Rows are points. Each copy is the shape, with its points in the same order, turned, moved and blurred by noise. Is it also mirrored, or only turned?
(in the rows, 128 means zero)

Shape:
[[121 104 150]
 [140 172  82]
 [108 170  85]
 [128 143 118]
 [174 185 202]
 [132 131 135]
 [187 106 178]]
Copy 1 (7 x 3):
[[111 139 141]
 [179 108  77]
 [162  90  86]
 [152 118 110]
 [204 144 198]
 [137 137 127]
 [145 201 162]]
Copy 1 is: mirrored
Copy 2 (7 x 3):
[[109 122 143]
 [154 138  46]
 [123 118  55]
 [125 128  99]
 [210  94 155]
 [130 119 122]
 [161 154 177]]
Copy 2 is: mirrored
Copy 3 (7 x 3):
[[130 116 171]
 [123 189 100]
 [100 165  95]
 [121 157 138]
 [112 213 224]
 [128 143 157]
 [171 155 213]]
Copy 3 is: only turned

Shape, 11 rows:
[[159 144 165  83 129 161]
 [156 139  45 156 170 116]
 [179  84 167 128 128 130]
 [ 95 120 159  99 176 106]
 [ 55 100 157 111 188 112]
 [166 132  64 166 143 126]
 [ 78 165 120  64 129 129]
 [ 98 161 158 157 169 104]
 [191 164 145 159 196 170]
 [172 101  89 172  96 183]
 [119 124 121 107 213 111]]
Copy 1, 11 rows:
[[124 121 147  84 116 169]
 [145 151  36 174 145 141]
 [140  66 143 146 141 151]
 [ 68 136 149 144 151 118]
 [ 28 132 160 168 155 135]
 [150 132  60 188 129 151]
 [ 57 173 114 109  87 130]
 [113 177 164 191 144 113]
 [185 162 128 152 180 198]
 [164  91  77 186  93 210]
 [ 74 159 107 148 185 136]]
Copy 1 is: only turned
Copy 2, 11 rows:
[[162 116 194 147 124 145]
 [112 144 110 133 114  36]
 [187  63 143 172 133 119]
 [138 114 118 104 186 138]
 [106  84 108 108 202 160]
 [119 127 113 168 106  53]
 [107 146 141  80 126 171]
 [115 141 110 156 192 146]
 [139 140 192 196 167  88]
 [106  86 149 214  67  81]
 [121 113 132 110 190  93]]
Copy 2 is: mirrored

Shape:
[[110 164 129 105  96 184  70 108  70]
 [ 54 141  61  97 119  85 147 139  86]
 [ 81 158  87 147  85  89 162 154 182]
 [169 201 134  68 139 105  62 187 159]
 [118 201 167 177 191 169 118 113 167]
 [170 165 119 114 118  98 155  92 161]
 [ 90 100 108 125  81 131  87 174  60]
 [138 142 134 135 168 199 159  94 144]
 [135  87  94  96 135 110  65 103 139]
 [145 187 186  79  81 129  92 137 162]
 [102  84 111  68 116 114 153  80 112]
 [ 82 137 106 157 182 109 132 126  73]]
Copy 1 (12 x 9):
[[ 75 165 124 141 115 188  71  84 141]
 [ 85 149  44  98 182 102 145  97 143]
 [ 94 161 105 136 126  68 209 129 142]
 [138 226 164  72 118 139 111 173 195]
 [119 180 226 191 189 137 138 119 148]
 [188 181 131 143 121 103 148 109 135]
 [ 54 107  78 104 117 150  94 146 135]
 [158 140 162 194 167 184 153  98 142]
 [147 107 116 113 120 119  93 104 209]
 [126 200 187  84  77 149 134 112 138]
 [160 100  85  98 140 139 139  59 139]
 [ 99 123 108 145 220 113 103 124 128]]
Copy 1 is: only turned
Copy 2 (12 x 9):
[[132 113  24 106 117 166 124  98 108]
 [ 24  91 104 145  89 118 148 136  92]
 [ 60 117 150 166 100 118 169 125 183]
 [116 206  75 102 120 125  83 198 170]
 [115 182 135 146 197 169  59  72 148]
 [151 147 170 138  88 145 123 131 121]
 [104  66  22 126 136  95 166 143 137]
 [148 109 148 119 183 188 108  96 111]
 [141  77 103  97  96  99  69 146 134]
 [147 184  95  68  99 131 136 127 169]
 [108  55 123  72  99 117 136 106 103]
 [ 67  91 108 166 162  98 102  96  84]]
Copy 2 is: mirrored
